Rows are points. To make a cloud, some directions were put in groups of two or more. Within a group, all points are equally far from the middle, so they leave a hole (a ring in 2 directions, a hollow ball in 3). The other directions are filled evenly. Then the cloud was stretched, turned, moved and blurred a little. Count the holes, and give their numbers of directions, smallest first.
In the rows, zero is written as 128.

Cloud, 14 rows:
[[147 113]
 [136  82]
 [ 95 176]
 [100 136]
 [129 183]
 [125  85]
 [ 91 211]
 [ 67 196]
 [122 173]
 [125  71]
 [ 68 179]
 [144 128]
 [ 93 124]
 [150 134]]
Holes: 0

Cloud (21 x 3):
[[182 124 110]
 [181 126 190]
 [139 112 165]
 [149 152 196]
 [173 119 176]
 [ 88 174 140]
 [143 124  89]
 [113 140  92]
 [ 84 156 150]
 [200  80 200]
 [165 160 136]
 [106  91 166]
 [190 191 149]
 [174 157 146]
 [ 91 169 193]
 [115  69 149]
 [109 145 186]
 [182 137 121]
 [144  87 110]
 [161  86 207]
 [ 80 140 147]]
Holes: 0

Cloud, 20 rows:
[[145 153 162]
 [ 93 116 108]
 [133  72  99]
 [191 150 102]
 [168 101 113]
 [178 117 106]
 [ 71 106 108]
 [105  95 207]
 [171 133 108]
 [ 93  87 196]
 [106 114 115]
 [ 80 157 110]
 [114 150 163]
 [161 139  68]
 [112 101  60]
 [ 29  93 157]
 [ 54 111 126]
 [ 83  96 124]
 [223 140  86]
 [135 140  91]]
Holes: 0

Cloud:
[[132 160 151  73]
 [ 86  79 132 131]
 [110 104 178 139]
 [109 192 123 112]
 [167  65 150  97]
 [129 156  84 149]
 [183 112 125 115]
 [114  91  63  42]
 [ 89 115 170  76]
 [114 185 137 108]
 [181  87 143  77]
 [146  57 150 111]
 [122 171 125 150]
 [174 139 112  61]
 [133 108  45 100]
 [170 137  64  78]
 [180 136  95  71]
 [154  56 148 100]
 [116 159 167  98]
 [123  67 113  40]
 [156 128  52 100]
 [102 195 106 114]
 [ 61 148  79  72]
 [148 128  54 115]
 [ 54 115 119 112]
 [164 151 110  59]
 [116 168  91 151]
 [129 135  60 135]
 [ 98 107 179 132]
 [139 150  85 147]]
Holes: 2 (2, 2)

Cloud, 28 rows:
[[116 198  91 129]
 [140  65 155 147]
 [124 165 135 208]
 [168 112  71 108]
 [116 130 195 169]
 [ 75 153 165 178]
 [129 178 113 192]
 [163 110  68 121]
 [127 185 165 100]
 [124  99 129  67]
 [116  79 142  92]
 [157 198 140 127]
 [129 111 193 163]
 [146 198 124 162]
 [126 129 183 100]
 [ 96  71 121 121]
 [ 92 194 155 112]
 [150 203 136 131]
 [ 93 202 136 109]
 [135 182 117 190]
 [127  93 170 102]
 [120 144 178 200]
 [104 204 106 114]
 [162 100 170 178]
 [145 198 122 163]
 [158 132 170 195]
 [119 208 107 128]
 [135  97 187 153]]
Holes: 2 (2, 2)

Cloud (56 x 6):
[[104 190 114 109  74 116]
 [103 136 168 152 165  88]
 [172 111  89  89 168 125]
 [155 145 127 106 199 138]
 [ 90 139 183  95  90 181]
 [119 116 157  64 177 124]
 [138  97  74  93 193  87]
 [164 107  83 150 203  86]
 [ 92 143  45  76 146 135]
 [ 99 191 166 156  53 159]
 [127 136  66  76 137 154]
 [103 119  76 111 196 106]
 [169  73 155  85 179 104]
 [152 175 164 215 130 124]
 [117 212 105 178  73 148]
 [171 142 167 124  97 139]
 [ 61 164  94  87 107 107]
 [120 138 147 202 129 116]
 [138 179  75 188  94 140]
 [187  91 127 179 161 130]
 [128  77 137 146 168 107]
 [ 68 143  89  85 105 104]
 [130 146 124 149 169 195]
 [166  67 170 105 150 118]
 [169 138  76 119 162 154]
 [150 106 116 126  92 151]
 [154 130 169 121 210 102]
 [155 148 190 165  84 109]
 [169 182 145 181 166 125]
 [187  97  94 132 143 111]
 [ 67 168 117 134  55 139]
 [ 89 215  70 148  88 148]
 [112 213 113 125 102 146]
 [112 176  99 170  57 142]
 [ 72 201  88 168  94 164]
 [160 169 130 145 120 186]
 [178 126 173 137 156  61]
 [ 93 138 153  75 168 157]
 [209 138 174 167 151 110]
 [174 150 190 206 144 108]
 [162  85 141 174 137 134]
 [ 83 142  72 117 169 164]
 [135 158 200 200 105 131]
 [ 82 157 130 102 117 211]
 [127 204  71 136 115 109]
 [107 198 128 174 152 134]
 [134 156  79 121 112 189]
 [170 117 167 112 210  95]
 [139 116  61 105 193  85]
 [160 117 195 123 136  76]
 [170  70 113 120 170  86]
 [147 117 114  65 151 134]
 [ 82 158 101  94 150  82]
 [103 150  86 116 162 191]
 [176 134  77 181 144 127]
 [184 141 180 185 179 144]]
Holes: 2 (2, 4)

Cloud (52 x 6):
[[151  53  68 203 155 159]
 [140 116  82  56  90  87]
 [171 124 158 157  73 113]
 [149 140 135 221 135 171]
 [153  78 159 145 124 106]
 [ 98 140  49 122 118 120]
 [ 85 134 125  91 171 113]
 [136 186 142  94 136  61]
 [144 130 158 178 185 121]
 [144 109 164 183 181 129]
 [149 149  66  84 114  68]
 [136 109  58 147  68 143]
 [120 133 143  89  54 108]
 [135 145  73  54  66 108]
 [181  86  98 122 115 169]
 [126 163  78 136 145  72]
 [149 161  81  93 123 170]
 [155 127  66 159  60 130]
 [127 179  62 105  79 118]
 [116 189 156  57  77  84]
 [173  91 117 230 153 118]
 [101 188 152  73  77 102]
 [ 83 113 111 122  88 122]
 [157  82 165 178 148 115]
 [120  98 122 124  66 145]
 [ 92 155  74  81 106 142]
 [ 76 114 111 116 114 103]
 [185  73  87 128 116 142]
 [175  98 100 221 174 136]
 [204 119 118 177 106 130]
 [122  82 115 148 191 167]
 [119 136 160 159 187 123]
 [ 96 134 152 153 179 144]
 [144  95 129 101  67 136]
 [195 117 118 170  93 100]
 [159 176  81  78 120 139]
 [156  74  64 224 135 133]
 [179  81  86 220 154 127]
 [159 146  79 107 172 118]
 [144 123 157  98  77  76]
 [101 107 135 148 184 164]
 [121 123  52 111 132  84]
 [186 126 110 187  74 137]
 [142  58  68 208 149 177]
 [ 95 129  96  75 165 108]
 [164 142  78 113  97  61]
 [140 194 138 146 120 144]
 [120 169  87 166 163 112]
 [134  66  92 173 184 176]
 [129 129  71 198  92 108]
 [112  91 144 171 183 167]
 [161 123  65 110 101  71]]
Holes: 3 (2, 2, 2)
